Rows are points. Two turns around zero, p and q, are shown by what they do to some points. Where does a point land after both, in the order given? Backwards means that the second turn is done in reverse. Each puzzle has new turns, and all numbers are rounded.
In the rows, zero is written as 128.

Turn p:
[142 147] => [149 118]
[141 130] => [132 116]
[137  77] => [ 80 110]
[128 174] => [173 136]
[ 92 112] => [106 160]
Turn q:
[173 102] => [180 131]
[112 108] => [126 103]
[117 171] => [ 95 158]
[110 131] => [111 121]
Where do these land?
q, then p backwards: [136  92] => [158 149]
q, then p: [109 117] => [107 134]
p, then q: [139 176] => [170 153]

Turn p:
[138 173 149] => [174 149 130]
[142  90  92] => [ 95  88 143]
[109 125 110] => [120 115 107]
[115 122 155] => [119 157 124]
[ 95  93 143] => [ 85 148 110]
[169 164 119] => [174 112 155]
Turn q:
[116 141 178] => [102 164  99]
[118 130 134] => [119 136 130]
[167 154 128] => [131  98  92]
[109  74 105] => [163 146 176]
[ 96 113 112] => [123 137 165]
[162 156 110] => [130  86 106]
Where do these land?
q, then p: [117 137 111] => [113 144 125]
p, then q backwards: [115 119 128] => [126 140 138]
q, then p backwards: [174  90  74] => [172 185  92]
p, then q backwards: [113 134 145] => [128 121 150]
p, then q: [140 113 141] => [111 142 120]
q, then p: [109 176 169] => [127 111  64]

Turn p:
[149 126 146 105] => [117 125 130  94]
[134 125 144 157] => [109 154 131 139]
[ 71 129 122 138] => [134 104 153 175]
[ 95 101 102 138] => [163 130 150 157]
[191 159 125 102] => [117 127  76  75]
Turn q:
[144 167 133 167] => [156 134 172 152]
[ 96 143 157 169] => [113 111 185 121]
[119 121 105 100] => [133 135 100 104]
[149 136 139 108] => [142 112 111 145]
[131  73 106  96] => [ 95 147  73 117]
Where do these land?
p, then q backwards: [ 86 125 139 106] => [120 150 169 142]
p, then q: [131 140 110 114] => [125 146 110 133]
p, then q: [159 133 147 106] => [135 114  99 101]
q, then p: [ 92 104 127 161] => [105  87 155 135]
p, then q: [162  89 100 177] => [198 128 152 147]
q, then p: [139 176 145 103] => [141 173 128  94]

Turn p:
[110 131 155 108] => [139 151 149 147]
[122 120  88 105] => [116  93 120 157]
[ 79 141 136 157] => [154 162  90 142]
[134  99 172 167] => [173 145 136  84]
[139  90 107 114] => [139  84 139 131]
[155 170 100 151] => [ 80 130  97 105]
[156 144 138  94] => [ 96 130 164 130]
Turn q:
[153 114 141 127] => [127 142 154 138]
[115 106 122 154] => [156 128 133 104]
[143 149 156  66] => [ 64 149 125 155]
[106 118 106 136] => [149 130 107 113]
[107  97  88 128] => [164 152  98 114]
[154 150 100 118] => [134 123 115 171]
[119 163 183 166] => [101  72 164 104]
Where do these land?
p, then q: [102 149 180 151] => [102  88 121 173]
q, then p: [128 153 101  89] => [126 115  76 130]
p, then q: [153 116 116 107] => [123 147 140  99]
q, then p backwards: [113  76 136 167] => [147  98 178 155]
p, then q backwards: [144 146 107 127] => [115 147 143 112]

Turn p:
[133  74 122 116 153 121] => [139 169 164 150 113 127]
[101 115 119 161 134 132] => [155 141 127 125 152 153]
[140  95  94 138  95 165] => [139 159 109 107  87 165]
[157 190 130 100 102 114] => [ 83  71 105 126 112 112]
[112  74 179 131 154 122] => [138 180 172 118 157  99]
[121 159 129  75 113 107] => [112  75 151 122 106 108]
[121 174 130 164 155 152] => [150 113  77 141 162 117]
[140 142 120 140 117 111] => [107 117 119 134 134 144]
Turn q:
[116 135 143 159 121 161] => [100 107 101 116 147 134]
[141 150 147 130  87 157] => [103  77 135 113 122 123]
[153  99  78 130 147  78] => [167 186 135 124 112  88]
[125  88 144 100 124 122] => [157 132 133 111 107 161]
[111 133 121 142 110 171] => [ 96 113 126 100 154 135]
[148 132 148 142 140 170] => [ 85 119 104 122 111 139]
[119 134 168 162 107 145] => [119  84  91 122 139 134]
[121 147 114  76 158  63] => [171 159 174 187 120 127]
[118 134  89 111 157  85] => [154 174 153 156 140 112]
Where do these land?
p, then q: [108 143 138 142  95 120] => [123 150 144 123 119 163]
q, then p backwards: [126  96  98 102 159  99] => [122  69 123 137 146 149]
p, then q: [110 169 133 170 120 159] => [115 188 154 118 114 119]
q, then p: [102 134 166 129 126 164] => [178 154 127 121 112 130]
p, then q: [131 144 164 177 121 132] => [114 176 147 157 143 136]
q, then p backwards: [162 117 101  65 152  99] => [131  56 109  89 145 130]
q, then p: [158  94  96 111 122 124] => [ 92  94 133 108 115 108]

Turn p:
[104 108 204 160 137 139 176 128] => [106  87  70 176 170 155 127 134]
[ 98 121 127 158 147  79 118  81] => [161  80 155 126 162 127  98 102]
[115 127  92 145 172 113 107 127] => [147  99 148 105  97 138  96 116]
[109 112 149 132 149  79 147 134] => [143 108 127 168 142 128  84 130]
[187 129 110 126 116 141  97 123] => [120 153 149 121  97 113 165  91]
[ 88  88 151 120  94 160 178 157] => [109 155  94 151 165 185 128 172]
[150 147 142  94  98 167  89 146] => [ 74 163 134 108 118 100 158 137]
[132 159 105 139 109 138 137 150] => [141 130 133 122 108 124 157 162]
[150 153 112 106 137 150 138 108] => [143 146 103 100 115 106 143 118]
[148 136  89 100 121 113  94 127] => [137 159 167 106 106 104 123 118]
Turn q:
[ 88 125 138 115 129 117 110 170] => [134  98 138 110 137 157 124 170]
[136 122  94 135 131  82 136 161] => [174 135 111 113 124 154 163 134]
[127 104 138 133  92 104 150  74] => [141 141 169 131 147 126 121  69]
[142 105 162 130 146 180 109 125] => [ 89 145 133 153 149  96 110 159]
[157 134 105 106  88 103 134  96] => [171 120 120 137 130 113 118  75]
[103 111 113 100 166 141 115 112] => [ 99  98 125 164 142 142 150 133]
[155 148 145 182 104 183 111  78] => [100 162 159 145  84  60 100 113]
[124 149 161 131 159 129 120 143] => [ 97 121 119  97 133 118 135 151]
[120 153  96 119 137 113 168 194] => [148 133  77 101 106 186 130 148]
Where do these land?
q, then p: [108 140  95 117 140 153 148 108] => [132 116 138 106 154 162 154 132]
q, then p backwards: [144  96 125 119 158 177 111 151] => [116 134 169 110 102 121 159 169]
p, then q: [157 116  93 125 137 111 117 163] => [143 133 148 105 115 101  86 122]
q, then p: [154 160 117 183 104  96 125 111] => [150 163 130 152 162  75 150 124]
p, then q: [117 146 125 149 148 155  89  92] => [122 107 131 156 179 149 122 105]
q, then p backwards: [122 150 142 130  61 103 156 126] => [117 105  78 116 168 110 112  94]
p, then q: [ 63 104 159 158  94 134 129 113] => [ 70 139 117 153 147 148 151 179]
q, then p: [136  88 154 100 126 128 103 163] => [112 112 122 143  70 132 100 122]
q, then p: [132 140 138  73 132  99 149 100] => [148 133 119  93 136 147  99  79]
q, then p: [161  99  95 145 153 141 180 153] => [162 110 112  90  97 115 172 163]
p, then q backwards: [115 170 166 109 154 111 100 129] => [143 160 165 111 128 156  89 111]

Turn p:
[165 127 129 118 115 141 109 117 120] => [128 124 139 127 102 152 118  98 124]
[106 124 127 153 120 115 116 127 126] => [150 122 138 135 145 129 141 142 142]
[118 114 111 123 119  99 131 161 102] => [134 171 133 152 144 140 124 147 129]
[104 113 131 143 137 142 138 157 121] => [134 137  98 151 132 117 143 143 139]
[149 134 124 110 148 130 145 107 106] => [119 129 134 131 115 119 114 118  86]
[178 128 122 113 166 138 127 117 132] => [122 133 123 118 114 111 106  77 102]
[111 121 121 121 111 137 101 116 146] => [141 126 133 100 119 143 150 132 143]
[130 132 162 119 127 110 149 121 138] => [ 99 109 124 125 154 136 121 131 117]
[109 150 139 132 118 133 110 136 140] => [138 113 120 113 128 135 119 146 152]
[110 137 113 149 119 136 153 119 150] => [115 116 141 126 124  97 146 146 146]
Turn q:
[159 117 120 119 139 112 130 150 118] => [144 131 137 113 114 125 137 164 133]
[127 128 155 132 115 127 132 115 128] => [123 119 135 135 143 144 109 124 136]
[128 119 111 164 126 109 138 132 124] => [152 111 121 115 109 121 110 123 111]
[137 138 120 116 120 109 123 114 147] => [125 141 122 131 115 119 115 126 156]
[121 133 128 120 111 117 116 124 116] => [134 131 122 137 145 113 118 132 135]
[121 132 139 121 136 122 119 148 141] => [112 135 133 105 135 122 130 131 131]
[116 106 132 113 125 130 120 116 138] => [126 154 117 130 138 143 122 124 127]
[123 136 145 169 138 225 117 122 128] => [125  93 142 140 151 168 190  67 109]
[118 135 131 121 144 114 128 109 121] => [122 143 143 142 123 118 114 125 122]
[143 131 106 115 136 131 166 162 125] => [114 110 114 121  99 125 149 166 117]
[114 134 121 121 118 112 119 118 123] => [130 138 120 137 135 109 113 125 131]
Where do these land?
p, then q: [132 124 133 132 111 138 132 130 129] => [124 122 115 125 130 138 125 118 123]
q, then p: [147 141 129 117 115  98 108 117 111] => [129 126 128 118 156 128 108 104 153]
q, then p: [145 137 130 158 150 131 154 119 115] => [122 113 127 155 127 163 149 119 129]
q, then p backwards: [114 150 131 145 117 105 129 135 102] => [130 157 132 149 153 119 142 114 129]
q, then p: [111 138 114 134 113 146  97 116 102] => [133 120 150 140 148  99 120 107 106]
q, then p: [108 117 129 101 142 139 173 113 153] => [151 121 127 137  98 125 144 175 148]
q, then p: [114 130 168 134 128 138 118 164 132] => [128 138  88 112 135 125 136 135  93]
p, then q backwards: [116 122 111 129 114 132 115 103 150] => [152 134 129 138 147 135 113 151 136]
p, then q: [144 102 114 133 129 123 129 126 130] => [119 116 141 147 120 131 112 118 130]
q, then p: [129 122 122 109 175 137 119 133 128] => [105 108 123 142 127 133 104 161 122]
p, then q: [148 127 127 115 114 122 135 154 155] => [100 145 120 131 130 117 126  96 132]

Turn p:
[109 123 135 126 108 119 147 130 146] => [127 133 145 122 107 125 123 138 102]
[139 154  99 119 137  99 140 101 103] => [116 157  86 110 136 131 156 142 132]
[138 105 100 155 141 120 141 103 118] => [133 142  93 126 119  97 136 101 126]
[154 118 122 160 115  98 146 149  92] => [116 146 132 149 146  91 174 116 118]
[145 130 208 148 125 119 150 122 131] => [137  72 134 156 129 139 160 132  78]
[106 147 125  54 154 191 148 132 139] => [127 126 148  87 101 212 109 109 158]
[123 123 132 148 151 146 100 126 151] => [133  96 120 134 123 115  99 125 149]
[ 50 116 105 155 145 146  45 143 141] => [ 87 109 135 116 150  90  26 131 158]
[159 126 138  58 149 119 137 140 140] => [134 148 128 161 106 193 141 139 147]
[131 148  99 147 135 142 134 136 148] => [132 122 131 104 110 107 134 133 158]
[155 118 146 137  47 109 120 127  99] => [165 156 157 143 180 107 150 143  83]
Turn q:
[142 138 161 128 124  62  99 108 177] => [137  59 114 167 149 105 153 112  97]
[131 135 119 115 152 124 175 130 120] => [118 129 128 105  85 120 127 151 119]
[112 135 143 114 102 158 170  94  89] => [120 176 119  99 135 102 155 171 139]
[137 103 136 141 115 169 121 164 104] => [131 156 121 118 149 144  79 133 153]
[138 114 147 113  83 132 102 195 110] => [125 106 148 110 186 139  74 141 154]
[168 178  93 155 157 128 138  74 113] => [139 126  88 119  73 137 187 107 163]
[121 109 167 120 142 124  89 150 162] => [151 107 129 161 159 146 101 128  91]
[ 85 139 100 130 162 122 133 110 109] => [147 153 166 130  89 123 152 121 123]
[136 122  94 168 146 110 147  84 116] => [122 144 113 147  79  99 152 100 150]
[135 106 123  82 108 147 123 112 129] => [ 91 139 133 142 149 148 139 160 130]
[102 129 125 141 118 132 111 187 180] => [127 113 150 111 155 146  88  83  87]
Where do these land?
q, then p backwards: [150 105 148 126  91 129 118 131 153] => [116 128 144 140 144 114  91 119  95]
p, then q: [ 92 149 131 124 108  82 109 143 125] => [170 121 172 108 132 128 102 127 122]
q, then p backwards: [ 76 137  95 151 111 173 166 146  98] => [ 96 124  57 109  88 147 153 138 115]
q, then p: [117 108 120  87 170 162 163 111 146] => [106 130 181  88 172 126 143 124 128]
q, then p: [174 167 127 124 121 143 117 127 132] => [149 151 134 113  93 140 113  99 149]
q, then p: [125 136 162 177 149 107  68 116 134] => [173 121  75 148 125  91 162 109 141]
q, then p: [154 117 106 156 160 136 107 131 157] => [166 129 113  95 147 102 109 113 125]
q, then p backwards: [144 121 123 125 149  97 119  78 146] => [161 115 153 145 157  96 150 138 135]
p, then q: [108 122 155 127  75  94 187 169 115] => [175 142 129  84 139  72 122 180 140]
q, then p: [139 117 114  83 148 156 126 128  75] => [137  96 194 123 116 131 127 145 150]
